Rows are points. The points of each table are mixes of a few directions, plus a little noise. Count the directions of each table, and those that both share. Where both have some left over, give the other angles between the two spaces (their principal angles), to ten degrees, smallest first.
In the rows, 128 means zero.

First (7 x 2):
[[136 128]
 [133 128]
 [ 68 127]
 [162 129]
 [170 130]
 [ 76 126]
 [152 129]]
Second (4 x 2):
[[159 129]
 [136 128]
 [ 65 126]
 [152 129]]
Directions: first 1, second 1, shared 1

First:
[[128 134 139]
 [125  94  61]
 [129 134 140]
 [130 150 172]]
Second (5 x 3):
[[159 122 118]
 [160 122 118]
 [ 74 135 137]
 [162 114 103]
 [ 86 148 163]]
Directions: first 1, second 2, shared 1

First:
[[106 136  78 126]
 [100 130 170 117]
 [156 132 187 123]
 [129 138  76 128]
 [148 105 130 146]]
Second:
[[126 137 152 119]
 [133 110  78 147]
 [125 138 157 117]
 [125 142 167 114]
 [125 135 150 120]
 [137  94  35 162]
 [125 138 157 117]]
Directions: first 3, second 1, shared 1

First (7 x 8):
[[143 240 166 110 120 120 165 193]
 [122  82 112 135 131 131 113 101]
 [125 102 119 132 130 130 119 113]
 [126 113 123 130 129 129 123 119]
 [133 164 140 122 126 125 140 149]
 [131 150 136 124 126 126 135 141]
 [117  44 100 142 134 134 100  79]]
Second, 8 rows:
[[140 149 141 140 107 105 159 131]
 [137 140 136 134 117 109 141 133]
 [135 118 127 122 144  85  66 155]
 [135 130 121 139 110 116 119 122]
 [138 133 119 146  99 118 130 114]
 [ 75 101 143  67 216 242 173 130]
 [129 127 121 135 114 132 129 117]
 [133 124 117 136 116 118 105 123]]
Directions: first 1, second 3, shared 0; angles 40

First:
[[122 121 118 124 131 111 132 144 126]
 [127 127 126 127 129 125 129 131 128]
 [152 152 167 144 118 192 112  68 137]
 [126 126 125 127 129 122 129 133 127]
 [109 108  96 115 137  76 141 177 120]
 [131 131 133 130 127 136 126 120 129]
 [ 94  93  72 105 143  36 151 215 115]
 [148 149 161 142 119 182 114  77 136]
 [120 120 116 123 131 107 133 147 125]
 [152 153 167 145 117 193 112  67 137]]
Second, 8 rows:
[[150 181  96  67 111 124  52  94  65]
 [122 103 116 141 123  90 156  72 103]
 [141 164 123  96 125 151  79 149 118]
 [120 103 126 147 127 103 161  97 121]
 [122 119 152 149 140 156 146 182 176]
 [125 128 146 139 137 153 134 174 163]
 [125 120 137 140 132 134 141 143 145]
 [122 108 130 145 130 115 155 115 131]]
Directions: first 1, second 2, shared 0; angles 80

First, 11 rows:
[[106 117 116 145 135 124 141 140  94 125 135]
 [136 131 131 113 119 147  80 150 165 107 169]
 [124 149 110 127 102 136  47 178 147  95 184]
 [156  94 172  95 158 155 184  74 172 145 104]
 [142 154 123 119 106 128  75 145 157 116 144]
 [129 111 139 119 139 143 137 123 140 125 139]
 [106 120 116 149 135 116 154 132  85 134 119]
 [142 118 146 117 140 133 159 100 141 141 105]
 [137 117 144 128 146 116 199  79 113 161  69]
 [ 99 118 111 155 137 111 161 133  70 136 116]
 [131 178 100 141  90 100  70 156 122 123 124]]
Second (9 x 11):
[[166  80 174  85 149 146 158 128 147 114 140]
 [140 114 142 114 134 133 137 128 134 124 132]
 [127 129 127 129 127 128 127 128 128 129 128]
 [ 65 207  53 201  93 100  77 128  96 151 108]
 [181  61 190  68 158 152 170 128 155 109 145]
 [127 129 127 129 128 127 127 128 129 128 127]
 [ 90 176  83 171 107 111  97 128 110 141 115]
 [116 143 114 140 121 123 118 128 122 133 124]
 [141 114 141 115 134 133 138 128 134 124 132]]
Directions: first 3, second 1, shared 0; angles 30

First (9 x 12):
[[143 174 131 150 100  87 145 138 142 163 142 118]
 [143 124  71  99 130 123 156 172  90 106 145  61]
 [132  99 155 114 165 144 136  90 165 110 107 119]
 [119 122 166  92  92  85 144 108 105  87 142  96]
 [116  88 131 123 155 165  96 115 135 156  55 159]
 [128 139 118 150 131 139 114 136 135 154 122 154]
 [117 160 130 188 126 157  96 131 142 152 167 210]
 [133 150 114 130 106 106 141 148 111 128 153 111]
 [122  97 137 109 149 148 126 112 128  98 121 123]]
Second:
[[119 116  79 102 129 139 109 149 129 112  97 105]
 [130 131 162 155 133 141 131 111 130 113 174 154]
 [121 124 105 108 149 143 152 139  89 123 159 155]
 [119 143 133 113 148 125 169 117 102 135 177 182]
 [139 125 146 140 128 127 142 130 106 146 137 127]
 [122 111  96 123 134 156 102 144 128  95 123 112]
 [107 150 113  90 155 123 177 116 104 129 182 200]
 [134 145 174 156 103 100 111 100 182 138 107 118]
 [133 120 126 140 110 125  93 133 158 123  84  85]
 [155 114 146 154  90 103  94 141 152 164  40  43]]
Directions: first 5, second 4, shared 2; angles 70, 90

First:
[[167 106 148  97 108 108 143 116 171 175 103 110  99 162]
 [119 137 133 147 123 125 125 122 116 115 143 120 120 124]
 [ 68 139 106 131 159 138 122 138 100 121 128  95 139 117]
 [186 115 154 128  99 137 131 120 156 117 135 184 122 136]
 [129 134 130 127 115  77 137 113 131 175 117  55 100 149]
 [155 137 130 155 116 143 121 131 116  84 152 191 150 105]
 [ 77 100  96  64 187 179 128 163 142 146  82 134 158 129]
 [196 141 132 158  96 120 124 126 123  94 152 204 155 102]
 [ 56 127 128 123 156 147 125 128 115 127 127  75 107 139]
 [126 145 122 149 122 107 125 123 109 123 139 114 130 119]]
Second (8 x 14):
[[ 91  89 103  80 159 132 118 138 148 164  81 110 116 176]
 [158 129 102 167 102  98 107 135 109 102 124 166 115 146]
 [115 136 150 146 126 159 129 125 121  92 154 140 120 114]
 [118 131 142 153 125 129 110 100 114  99 168 155 141 127]
 [128 118 155 168 103 159 113 122 126  69 150 168  73 155]
 [154 159 167 119 117 102 161  98 138 169 161  76 158  82]
 [123 148 104 115 141 110 146 149 118 160 106  79 146 101]
 [139 114 100  75 151 135 142 159 150 168  79 128 156 123]]
Directions: first 4, second 6, shared 4

First, 8 rows:
[[ 99 163 151 165 154 119 128 189  92 126 111  88 141 115 151  94 166 145
  111 157]
 [120 138 134 139 135 126 128 145 118 127 123 117 131 125 134 118 139 133
  124 136]
 [113 146 139 147 141 123 128 159 109 127 119 108 135 122 140 111 148 137
  119 142]
 [107 153 144 155 146 122 128 172 102 127 115  99 138 119 145 104 156 140
  116 149]
 [185  60  83  54  77 145 128   7 201 132 162 207 101 152  82 195  52  94
  161  71]
 [133 122 124 121 123 130 128 116 135 128 131 135 126 130 124 134 121 124
  131 123]
 [152 100 109  97 107 135 128  78 158 130 142 161 117 138 109 156  97 114
  141 104]
 [114 145 139 146 141 124 128 158 110 127 120 109 135 122 139 112 146 136
  120 142]]
Second (11 x 20):
[[147  79 137  89 132 130 144 107 152 111 144 174 131 127 126 155 113 157
  133 121]
 [145  98 123 101 121 132 134  99 150 122 140 159 124 132 119 150 109 133
  136 116]
 [120 131 140 135 140 125 132 150 118 123 124 122 135 122 138 120 141 143
  122 139]
 [129  96 155 110 153 123 147 150 129 106 134 153 143 117 143 135 140 176
  121 142]
 [152  79 128  86 123 132 140  93 158 115 146 176 126 131 119 160 105 145
  137 114]
 [138 148  91 132  93 136 108  83 141 152 128 117 108 144 104 134 102  72
  141 103]
 [109 201  99 180 105 130  98 132 104 162 108  64 114 138 119  96 133  63
  128 124]
 [131 150 103 138 105 133 112 102 132 147 125 113 114 138 113 127 113  86
  135 113]
 [ 73 204 163 205 169 113 123 238  58 131  93  44 150 109 168  61 197 146
   99 179]
 [143 116 110 112 109 134 124  91 148 134 136 144 118 137 112 145 105 109
  138 110]
 [122 106 160 120 158 122 146 163 120 106 130 142 145 115 148 126 148 178
  118 148]]
Directions: first 1, second 2, shared 1

First (9 x 24):
[[147 158 112 116 146 138 138 150  85 127 115 113 108 105 152  78 113 116
  136 153 128 123 131 110]
 [156 144 114 143 127 142 122 144  77 137 105  96 113 117 169  75 123 128
  130 122 138 124 128 104]
 [112 100 142 143 109 120 118 108 164 129 139 139 146 149 109 171 143 140
  119 102 130 133 125 143]
 [119  82 147 176  84 126  99  99 158 142 129 120 153 165 126 174 158 156
  112  62 142 135 122 137]
 [132 169 113  82 168 129 155 153 108 114 130 139 108  96 124  94 102 103
  142 188 114 122 133 124]
 [113 114 137 128 123 120 126 117 157 125 139 142 139 139 108 159 135 132
  125 122 125 130 127 141]
 [145 161 111 109 151 136 142 151  88 125 117 117 108 102 148  79 109 113
  138 161 125 122 131 112]
 [116 120 134 123 127 122 130 121 150 124 137 141 135 134 111 151 131 129
  126 129 124 129 128 139]
 [111 105 141 134 116 119 123 111 165 127 141 143 143 145 106 170 139 136
  122 112 127 131 127 145]]
Second, 9 rows:
[[117 137 158 107 126 128 139 152 136 135 121 110 168 131 147 132 115 124
  141 117 128 134 131 122]
 [125 131 138 121 127 128 131 136 131 130 126 122 142 129 135 130 123 127
  132 124 127 130 129 127]
 [127 129 130 126 128 128 129 130 129 129 127 126 131 128 130 128 127 127
  129 127 129 129 129 128]
 [117 136 160 106 126 127 139 153 137 135 120 110 171 131 148 132 114 123
  142 116 128 134 131 122]
 [116 137 161 105 126 127 140 154 137 135 120 109 172 131 149 132 114 124
  142 116 127 134 131 122]
 [159 103  37 192 134 129  95  55 103 108 152 180   7 119  71 117 168 140
   88 161 128 111 119 145]
 [116 137 161 105 126 127 140 154 137 135 119 109 172 131 149 132 113 123
  143 116 128 134 131 122]
 [126 130 134 124 128 128 130 133 129 129 126 125 137 128 132 128 125 127
  131 126 128 129 129 127]
 [147 113  72 167 131 129 109  83 112 116 143 160  53 123  92 121 152 136
  104 149 128 117 122 138]]
Directions: first 2, second 1, shared 0; angles 90

First (8 x 32):
[[120 137 123 122 123 134 110 127  99 142 127  97 128 168 144 124 147 163
   88 125 119 190 105 131 145 109 108 112  94 112  78 119]
 [132  93  64 180 162 104 144  47 129  33  44 178 208 136 180 174 183 217
  141 162 167 188 127 207  13 110 108  88 140 178  69 120]
 [135 131 162 117 113 142 125 157 122 149 146 111 115 147 102 128 120 117
  132 120 118 129 121 116 158 134 143 117 109 123 142 124]
 [134 134 179 106 100 143 140 162 133 161 159 121  96 113  86 109 101  80
  148 113 119  87 135 102 167 138 149 136 133 121 182 128]
 [148 122 125 143 151 124 127 147 168 112 134 148 139 108 110 159 107  98
  169 135 131  65 148 119 117 165 161 135 145 145 173 143]
 [127 134  90 139 157 118 109 125 140 123 128 125 135 128 151 141 128 132
  116 134 124 123 134 120 124 139 123 141 128 123 109 139]
 [119 134 153 111 105 132 142 136 122 152 144 130 100 106 113  95 113  98
  129 116 125 105 133 112 150 121 126 146 142 116 155 127]
 [109 140 126 110 115 128 127 125 111 154 141 114 104 120 139  93 126 119
  100 117 121 137 124 113 151 109 106 147 129 105 117 125]]
Second:
[[ 97 174 151 171  78 123 145 143  75 143  84 183 135  60 118 105 107 127
  152  80 175  79 135 126 156 152 121 155 148 155  90 170]
 [128  93 103 128 147 124 140  70 151 104 118 132 131 105 146 107 132 126
  147 157 127 158 146 148  73 103 132 131 161 117 158 109]
 [108 161 147 150  72 124 145 149  93 141 114 177 132 109 118 114 122 119
  111  83 160  89 128 123 155 141 110 141 126 166  98 157]
 [160 129 145  70 203 125 104 189 148 126 159  43 112 195 120 191 149 168
  119 163  75 120  83 113 165 132 123  99  86  84 124  98]
 [141 117 124 111 180 127 115 129 143 120 127  84 123 131 132 147 131 148
  154 160 105 141 119 128 122 126 139 120 130  92 139 110]
 [126 104 115 116 120 119 152  94 143 106 130 150 130 130 140 113 144 124
  109 137 132 135 134 146  91 101 109 127 145 143 144 112]
 [125 141 127 158 115 144 102 136 119 153 127 125 131 118 121 123 104 111
  145 114 134 141 142 113 148 152 157 135 119 124 123 149]
 [108 144 132 156  55 129 146 123 106 139 125 191 136 116 123  99 122 100
   97  84 162 111 143 128 134 131 114 141 129 177 113 154]
 [158  89 107  93 182 136 102 119 176 120 167  67 122 187 136 152 141 130
  118 174  81 177 123 126 109 113 145 104 107  93 163  92]]
Directions: first 4, second 4, shared 1; angles 70, 70, 90

First (10 x 32):
[[145 173 161 120 113 114 159  76 141 162 185 110 144 110 126 145 126 143
  137 163 137 127  99 154 125 170 106 124 110 101 151 164]
 [159 116 111 113 106 118 154 166  97 128 121 116 142 139 154 111 117 117
  126 115 113 170 128 128 129 181 151 108 136 158 117 120]
 [132  41 126 126 153 118 150 109  64 116 155 112 150 172 184 132 145  99
  128 128 141 104 105 100 146 132 118 113 165 138 156  90]
 [ 94 144  75  86  98 128 149 149 142 132 112 138 167 121 131  83  80 103
  112  80 108 142  80 102 135 162 131 118 118 135 115 145]
 [149 135 120 111 124 123 121 162 131 131 103 129 113 124 114 123 126 156
  119 113 115 158 157 152 122 132 157 123 137 145 112 152]
 [ 98 153 160 113 133 138 139  69 111 125 186 167 140 123 129 154 136 141
  138 162 152  87 122 131 109 112  90 125 144 105 162 168]
 [133 172 148 209 126 140  88 130 198 131  97 105  93  98  87 136 135 107
  146 151 130 124 136 124 132 105 118 164  66 103 104  69]
 [133  63 123 160 169 148  72 186  95  80  65 149  78 156 125 138 164 139
  126 115 128 125 212 122 123  49 159 135 164 164 104  81]
 [103 113  91 113 145 127 100 145 176 135  82 120 117 125 102 107 115 139
  106  83 115 117 119 126 147  88 144 141 124 120 114 139]
 [136 169 165 132 115 127 146  90 124 139 177 137 135 115 127 150 134 138
  143 168 141 122 124 144 113 151 106 125 120 111 147 151]]
Second, 8 rows:
[[ 72 130  94 120 159 130 153  72 135 103 129 163 153 130  93 101 153 155
  127 105 155 112 143 134 141 149 129 145 168 135 102 184]
 [135  95 147 109 103 139 175 168 137 132 118 116 118 189 148 168 119 138
  165 109 135 200 145 135 156 134 108  99 103 104  36 142]
 [134 141 125 139 133 124 105 121 123 132 132 125 127 103 125 115 128 119
  112 141 120 100 120 125 115 123 136 135 131 138 171 110]
 [ 70 131  92 121 162 128 152  67 136 100 129 168 155 126  91  96 155 156
  123 102 156 108 142 134 139 148 129 146 173 135 105 186]
 [145 147 129 144 132 120  91 124 120 135 133 123 123  90 129 114 125 112
  106 149 113  90 112 121 106 118 141 139 127 140 195  99]
 [153 118 148 126 107 131 131 162 128 140 125 109 114 145 148 149 115 119
  138 132 119 154 127 127 131 121 123 114 104 119 114 108]
 [128 104 137 111 111 136 165 150 135 128 121 125 124 174 139 154 124 138
  156 110 136 180 142 134 149 134 113 109 115 111  55 147]
 [189 156 152 156 114 118  55 159 110 156 137  94 105  71 152 123 106  87
   95 174  89  81  94 115  88 100 146 133 101 142 246  45]]
Directions: first 6, second 2, shared 0; angles 50, 70
